Each row of a before or after table is a point. The points were changed in one or more steps. Then noise was added and the rows were shuffled. The steps act on how far a point lies along the listed directions, d1 being the first. Write out the steps. A step turns or swaps two directions, mirrors them in a line or flattens them onto one, adds a multiple of one to another, or multiplies one. Angles are multiples of 10 degrees, from the lower direction toward the higher: turns from -170 to 170, lines from 10 to 170 but not 90. Use the fewest steps. Two steps may share a direction if one is a turn and the other turns, adds or multiplies; they go together, in the order done. Otherwise the lowest direction goes first.

Directions:
(1): [18 40]
(2): [-40 18]
Before, 10 rows:
[10 -40]
[0 14]
[16 15]
[47 61]
[-53 25]
[-7 -20]
[-13 46]
[19 -15]
[-40 4]
[52 14]
After (10 x 2):
[-49 4]
[14 -15]
[0 52]
[-7 20]
[-38 67]
[-39 -42]
[18 9]
[-16 -39]
[45 -5]
[-15 2]
Steps: turn d1 and d2 by 70 degrees

Directions:
(1): [59 16 -11 2]
(2): [0 1 13 61]
(3): [15 -15 58 -12]
Before:
[38 -2 28 10]
[15 -15 32 27]
[-9 -9 6 -20]
[-35 9 -5 65]
[21 13 -2 -31]
[14 18 18 -24]
[0 0 -12 13]
[-47 -12 -15 -25]
[41 7 -26 -18]
After, 9 rows:
[-46 -17 -15 -48]
[-37 -5 12 1]
[-8 -8 22 52]
[1 -2 5 134]
[3 2 -12 -17]
[-21 7 34 -1]
[6 -12 19 -85]
[22 -15 11 -72]
[54 33 -43 -45]
Steps: turn d1 and d2 by -130 degrees; multiply d2 by 2.5

Directions:
(1): [13 15 7 10 2 -70 25 42]
(2): [-41 -4 39 35 -47 -7 25 -24]
(3): [5 48 31 42 41 31 6 11]
(4): [-41 -10 9 -42 38 7 51 4]
(5): [-12 -47 47 1 13 2 -40 39]
(6): [59 -20 43 -12 9 -6 22 -38]
Before:
[-4 -40 -29 -59 34 29 -22 -1]
[1 9 50 21 16 12 29 -17]
[24 31 17 43 8 33 2 5]
[-34 -6 5 32 -56 -48 -17 24]
[39 -3 -27 -42 16 -28 7 15]
[34 4 44 33 42 47 -8 4]
[68 -15 6 8 21 30 -21 -7]
[-31 0 39 61 -23 -19 -12 61]
[55 -9 11 -7 -3 -54 -15 4]
[-37 -22 23 -6 -3 11 -14 25]
[22 51 60 45 20 -39 27 13]
[27 63 -31 10 24 23 -3 16]
[-9 40 -27 52 -31 -41 -5 33]
[30 -25 9 -27 30 34 -60 12]
After:
[17 -8 13 -57 54 16 13 31]
[50 10 37 -10 34 44 39 -49]
[3 -31 6 12 -14 -49 -46 58]
[-39 -12 8 -53 12 71 24 -67]
[-1 -11 27 9 -41 -30 9 -8]
[-51 -4 -29 -22 -20 -1 27 -12]
[-71 -16 9 -9 20 6 35 39]
[-13 6 22 10 12 67 -45 -18]
[-27 5 -1 -17 32 7 52 22]
[-41 -14 48 24 2 -23 -28 67]
[31 -24 -3 -13 2 32 -67 4]
[-41 -1 2 16 36 26 -9 67]
[-3 -17 62 8 -25 34 66 -54]
[36 32 41 34 -14 27 24 -57]
Steps: multiply d1 by 1.3; turn d1 and d6 by 150 degrees; turn d2 and d5 by -60 degrees; turn d3 and d4 by 100 degrees

Directions:
(1): [-1 38 24 15 58 -9 -5 -27 -24 -42 44]
(2): [54 -33 19 14 36 -14 -49 25 32 22 14]
Before, 8 rows:
[-59 5 -41 -37 -52 27 43 -6 1 15 -42]
[-26 24 -9 2 16 4 11 -29 -21 -16 10]
[41 -21 -7 0 -25 24 24 21 21 29 -8]
[-32 13 -9 -6 -24 2 29 -1 -24 -20 -30]
[15 -49 -18 -29 -101 0 18 30 33 44 -65]
[-77 30 -4 -16 -20 -5 60 -40 -41 -30 -7]
[-13 1 4 -13 26 -8 15 -1 8 -7 7]
[27 -61 -16 3 -51 5 -32 60 60 54 -35]
After:
[-70 66 -4 3 -14 15 46 -38 -43 -64 12]
[10 -68 -14 -14 -57 -8 5 35 35 58 -51]
[-58 44 -11 -26 -74 2 76 -40 -39 -40 -24]
[-40 -8 -45 -36 -57 23 34 -1 16 25 -47]
[15 -32 -18 -3 2 7 -24 3 16 34 -9]
[-4 -19 -7 -3 -38 1 5 13 -1 14 -41]
[-7 27 -9 0 -9 41 51 -15 -18 -15 14]
[3 -18 -8 -13 25 -6 11 7 19 3 -9]
Steps: swap d1 and d2

Directions:
(1): [-1 12 -58 -9 -27 -70 -17 11 -33 8 15 -23 -45 -14]
(2): [18 20 -6 38 10 62 -20 -32 -33 -14 42 -35 -36 -25]
(3): [61 10 37 22 -51 -4 13 39 21 -12 9 37 -38 -17]
(4): [-31 -35 15 25 -37 8 -16 -8 -3 -35 -48 -24 -45 53]
Before:
[46 11 29 6 1 23 9 -14 6 6 39 32 1 -32]
[-39 -9 4 -17 -31 -35 6 7 -6 -12 -48 -23 -40 25]
[-28 -5 -34 -12 -1 -17 -13 -12 -19 16 -12 -21 20 12]
[-26 -17 15 -1 -19 -17 -25 -4 24 -15 -44 -3 -16 62]
[79 53 32 26 59 113 18 -30 22 15 89 16 29 -53]
[17 11 51 1 64 74 47 -17 46 10 -14 34 109 -37]
[7 6 -8 -10 -24 -29 13 22 16 14 -6 12 15 2]
[21 14 0 39 -4 23 -6 -26 -11 -19 24 9 -30 -30]
After, 8 rows:
[8 -4 26 -19 30 14 14 -23 16 19 15 32 47 -9]
[-64 -4 -42 -60 87 -34 33 -29 16 41 -37 -2 134 -13]
[-7 5 21 18 -38 12 1 -1 -13 -26 -23 -28 -68 5]
[1 26 -16 -37 95 37 20 -35 25 42 40 9 90 -14]
[10 8 11 39 10 40 -3 -34 -6 -20 17 9 -14 -25]
[-14 -3 5 24 -15 20 -38 -27 -1 -22 -16 -29 -43 41]
[5 4 -31 -2 -34 -33 -10 10 -21 10 -2 -9 -13 -3]
[7 0 6 -10 -18 -18 19 24 29 13 -15 21 30 8]
Steps: turn d1 and d3 by 70 degrees; add 1 times d4 to d2
